Each row is a point. Any point is a mix of the corners, with weights that add up to 1. It lies inside the corners' shape when no weight is negative. Say inside or outside, and name the corners with a negative weight.
(in the rows, 128 means zero)

Corners:
(1): [196 167]
(2): [121 116]
(3): [ 56 125]
Points:
[155 130] => outside (3)
[ 79 125] => inside
[133 127] => inside
[ 65 114] => outside (1)
[ 55 112] => outside (1)
[123 122] => inside
[182 144] => outside (3)
[196 155] => outside (3)
[186 172] => outside (2)

Corners:
(1): [ 69 171  68 113]
(2): [ 72 174 100 178]
(3): [168  35 190 142]
(4): [242  50 150 167]
(5): [115 160 138 132]
Points:
[101 134 158 145] => outside (1, 4)
[170 121 135 170] => outside (1, 3)
[195  47 140 143] => outside (2, 5)
[123 132  99 132] => inside
[ 83 143 120 137] => outside (4)
[134 132 140 141] => inside
[124 139 124 137] => inside
[113 137 116 121] => outside (2)
[ 42 184 126 181] => outside (1, 4)

Corners:
(1): [105 124 134 147 114 135 155 157 132]
(2): [100  88 137 147 137  15 117  87 112]
(3): [ 92  66 132 109 148 167 107 138 129]
(4): [140 154 115 249 148 172 119 134 131]
(5): [198 152 168 110  69 132 142 123  82]
(6): [180 156 197 164 120 185 137 141 130]
(7): [102 151 113 132 154 108 186 122 111]
(8): [116  76 121 113 157 190 121 197 127]
(9): [108 146 120 111 139  93 122 146 122]
(10): [124 128 149 120 139 191 110 162  72]
Points:
[109 112 131 141 141  96 135 119 115] => inside
[131 137 129 126 115 120 143 140  98] => outside (3, 6)
[104 119 125 169 152 134 136 140 142] => outside (5, 10)
[118 122 128 130 146 148 145 151 114] => inside
[115 115 138 141 126 104 136 129 117] => inside
[135 128 151 108 131 136 141 140 107] => outside (1, 4)
[118 121 139 125 145 140 139 165 112] => outside (3, 4, 5)
[119 136 137 203 147 137 120 146 131] => outside (3, 5, 7)
[163 133 155 154 126 204 103 160 116] => outside (1, 2, 7)

Corners:
(1): [ 76 177  93  96 101  83 114 103 127  69  56 122]
(2): [185 205  70  97 114 193 145  36  91  76 179 202]
(3): [167 149  52  98 227 144 144 192 192 103 186  99]
(4): [118 202 161 101 120 126  66 183 172 125  80  73]
(5): [145 141  52 130 181 106 119  82 183 111 133 157]
(6): [ 90 108 184 125 212 205 141  60  93 162  96 128]
(7): [ 71 157 197  93 112  87 114 134  94  64 118 166]
(8): [193 109  47 101 186 130 122  94 122 124 122 146]
(9): [ 89 152 189  74 146  63 123 175 168 157 111 101]
(10): [156  81  53 165 104 127 126 146 169 110 145  45]
(11): [103 187 177 178 116 190 140 167  87 170 115 148]
(12): [200 149 181 188 135 152 155 141 127 157  92  32]
(13): [ 77 158 138 169 189 111  90 160  98 160  95  65]
Points:
[125 134  94 124 176 147 126 107 147 132 124 122] => outside (7, 12)
[108 166 158 111 160 135 122 133 133 129 112 120] => outside (8, 10)
[222 114  24 151 182 125 123 156 186  89 187  63] => outside (1, 6, 9, 11)
[128 136  69 136 182 145 125 129 131 107 147 120] => outside (4, 9, 12)
[118 177 114 130 129 121 122 136 140 110 122 121] => outside (6, 8)
[ 98 153 108 120  93 162 107  70  67  80 113 166] => outside (3, 5, 9, 12)

Corners:
(1): [ 93  60 116 176 214  96 134  74 108  43  58 140 109 145 163  95 153  83]
(2): [177  57 172 107 154 118 174  82 186  40  88 140 193  70  94  55 152 130]
(3): [145 131 194 165  55 122  52 150  83 107 134 165  91  63 149  80  76 183]
(4): [139 153 173  78  54 179 129 178  98 168 132 141 104 104  89 161 119  52]
(5): [131  72 113 103  98 128  51 167 183 149 195 156  85 155 154 138  81 146]
(6): [190 125 140  67 141 121  29  77 190 181 123  54 182 201 165  87  83 192]
(7): [108 156 155 185 172  83 125 108  30  74 154 116  79 104  68 122  59 143]
(8): [114 186 166 119  99 126  34 159 115  48 113 167 155 135 118  78  92  82]
(9): [105 181  69 136 144  20 139 174 137 167  89 132 118 102 156 150 128  95]
(10): [130  68 176 147 128 173 101 145 142  78  80 186 154 160  71 149 141 195]
(11): [181  78  83  63 171  95 162 121 156  22 187  82  64 118 106 205 183 175]
(12): [ 63 168 179 133 110 142 155 128 108  78  84  59  89 134 100  82  58 100]
(13): [127 139  80 100 191  93 130 107  54 113 146 112  56 163 122  47 152 106]
(14): [ 58 164 106  71  56  55  86  87  65 190 156 113 101 133 155 114 126 138]
(15): [118  85  84 182  64 186 174  97  85 139 106 119 182 108 126  75 179  98]
(16): [156 157  88 118  94  35 110  80 160 134 127 168  88 133 135 142 109 186]
(17): [169 151 137 175  76  35  60 138 131 150  41  83 176 147  57  64  95 124]
(18): [122  22  79  81 192 179 167  97 104  42  54 136 158 113 142 125  91 126]
(19): [151 144 178 137  28  38 159 159 150 143  79 119 203 188 150 152  90 164]
Points:
[155 115 117  93 104 101 135 123 141 125 106 107 141 134 128 127 127 154] => outside (1, 5, 7, 8)
[187 101 121 137  92  94 109 123 164 154 124 131 149 145 126 117 162 157] => outside (7, 8, 12, 14, 18)
[144 125 117 115 115  88 115 116 133 103 130 131 103 124 125 132 120 155] => inside
[130  84 106  69 181  88 151 117 183 126  66  66 149 177 135 112 144 101] => outside (3, 7, 8, 15, 16)
[137 131 117 113 117  86 108 102 124 139 124 101 122 139 137 104 104 141] => outside (8, 10)
[148 128 111 118 131  96 118 141 131  99 130 114 102 132 136 134 111 117] => outside (2, 10, 14)

Corners:
(1): [ 79 120 130 108  85 109 139 126 158 142 189  37 163 140 128 100 139 120
 161 138]
(2): [127 152 107 105 143  84  70  70 119  92 139 153  46 119 160 101 108 118
 148  96]
(3): [117 105  56  89  97 116  27 112  78 150 143 190  49 175 135 122 144 150
 131 142]
(4): [182  84 225 220 179  76 170 101 129  95 106 192 100  88 166  93  89 181
  86 129]
(5): [174 137 101  34 117 142  54 115  88  77 147 156  56 123  75 179 131 154
 173 107]
(6): [221 121 202 151 195 107 185 114 115  94 173 222 112 157 141 120  70  68
  90 178]
(7): [ 36  79 106 158  81 183 228  98 149  78 145  97 211 115 148  90 100 146
 172 137]
(8): [111 140  96 142 104 177 201 110 196 122 138 132 185 150  79  99 125  96
 211 172]
(9): [120  93 133 148 107 164 184 163 179  80 126 129 188 103  91  75 107  74
  37 124]
(10): [164  40  68  74 161  88  57 105 184  65 157 154  82 143 159 148 132 102
 135  87]
(11): [126 128 118 176 115 194 115  98 177 135 178  98 198 112 177 103  47 105
 123  82]
(12): [ 90 166  88  55 130 156  44  81 104 134 149 181 121 178 156 108 153 195
 159 122]
(13): [ 58  82 100 158  91 167 169  63 209  88 123  39 193 164  39  58  69 117
 126 124]
(14): [101  98  58 108 153 139  37 112  66 116 163 150  99 137 105  96 179 132
 178  82]
(15): [152 126  59 156 102 179 160  90 149  66 172  92 172 139 140  86 143 140
 120 168]
(16): [193 121 177 190 157 117 129 134  97  82  51 174 149 173 173 147 114  68
  91 142]
(17): [159 108 249 234 155 111 121 124 134  28 128 217 112 136 163 135 102  89
  82 148]
(18): [114 155  57 115 160 122 106  88  97 118 155 155  35 160 113 165 158 192
 166  68]
(19): [115 126 126 160  71 167 210  39 136 146 142 101 179 128 111 123 166 106
 122 102]
(20): [175 151 165 211 170  13 145  98 127  83 150 192 159 121 121 146  82 108
 120 135]
(21): [176 158 167 202 223 123 147 114 108 124  97 200 175  88 175 188  96  74
  46 223]
Points:
[133 111 124 156 110 167 140  91 150  98 118 143 156 130 142 108 110 112
 104 134] => outside (1, 6, 14, 18, 20)
[101 141  70 117  98 148 126  71 147 132 141  93 154 144 129 132 123 131
 170 124] => outside (4, 6, 9, 14, 17)
[123 116 112 145 134 142 138  89 136  99 145 149 131 125 122 114 111 137
 126 127] => outside (1, 16)
[144 117 128 147 143 132 132 102 132  97 138 167 128 135 131 118 110 118
 122 133] => outside (1)
[141 124 132 147 138 125 125 104 131 105 140 147 132 136 128 122 119 117
 126 130] => outside (7)
[177 134 141 143 151 112 113 110 131 104 138 180 109 132 157 144 118 112
 107 138] => outside (7, 13, 14)

Corners:
(1): [118 123 129 133 125 149 106  63 143 130  95 136 157 120 111 139 151 116
 131 104]
(2): [ 88 137 162 145 152 133 125 136 107 111 137 141 106 157 162 137 103 108
 166 113]
(3): [ 99 112   7 116 175 131 126 141 118 133 112 145 138 108 129 140 118  92
 148  80]
(4): [117 129  33  98 144 139 112 152 185 130 118 120 153 116 145 147 138 128
 132  87]
(5): [173 134 162 125 137 146 116 113 146 126 124 115 110  97 157 120 107 131
 139 170]
(6): [157 105 158 104 115 126  94 132 112 123 107 108 111 135 112 173 132 138
  43  90]
(7): [118  47 114 115 128 146 101 145 164 140  97 112 155 140 151 102 129 100
 117  81]
(8): [111 143 161 203 140  89 156 105  80 111 173 131 132 118  71 130 148 107
 129 103]
(9): [123 126 137 126 147 167 104 149 139 146 144 137 180 133 162  95  98  91
 171  83]
(10): [109 149 162 108 158 138 110 137 116 157 110 128  53 143 115 154 138 136
 101 110]
(11): [119 155 119 105  85 144 120 131 106 115 103 105 100 116 116 148 139 135
 103 120]
(12): [131 154  97 149 148 157 147 131 100 130  97 153 129 160 149 133 142 142
 107 144]
(13): [162 154 123 108 134 152 132 106 143 125 151 119 106 110 161 132 112 214
 106 127]
(14): [111 153 146 120 141 151 118 119  89 119 135 121 123 160  72 150 141 114
  97 128]
(15): [115 146 123 118 141 115 156 148 104 120 100 132 153 138 158  91 125 104
 155 105]
(16): [192 115 171  90 119 140 100 133 120 142 128 144 101 171 102 148 126 121
 140 100]
(17): [145 108 152 165 170 138 122 149 114 120 106 107 140 133 149  92  96 106
 156  87]
(18): [129 141 133 117  74 142 108  49 177 141 118 104 119 134 128 155 118 167
  76 113]
(19): [118 119 154 142 156 150 137 132 123 119  95 153 121 147  98 133 114 108
 126 116]
(20): [113 134 160 107 118 136 172 127 102 161 108 108 155 143 126 138 120 119
 166 114]
(21): [101 134 138 163 161 145 188 112 110 120 109 125 134 120 147 105 143 101
 134 103]
Points:
[119 125 116 123 138 138 120 132 120 133 111 131 136 144 121 135 128 110
 128  98] => outside (5, 13, 21)
[121 125 122 122 132 148 126 121 130 131 104 125 144 138 135 124 122 107
 142 110] => outside (6, 8, 10, 13)
[121 101 112 121 137 142 116 135 142 134 112 122 141 133 139 122 127 113
 126  95] => inside
[122 134 118 120 127 140 126 114 130 131 116 128 127 134 129 139 129 129
 119 111] => outside (17)
[121 135 129 125 139 143 122 126 125 133 118 129 122 138 129 135 126 124
 122 110] => inside
[137 123 137 122 126 137 115 118 128 130 115 120 123 135 125 141 124 129
 106 103] => inside
[130 129 128 121 138 137 126 133 129 134 116 124 117 131 139 132 121 128
 125 106] => outside (1, 14)
[126 124 134 123 122 141 118 112 138 134 119 120 132 135 132 134 122 128
 116 105] => inside
[128 129 128 127 134 143 124 122 127 127 117 123 123 129 127 137 126 125
 118 111] => outside (15)
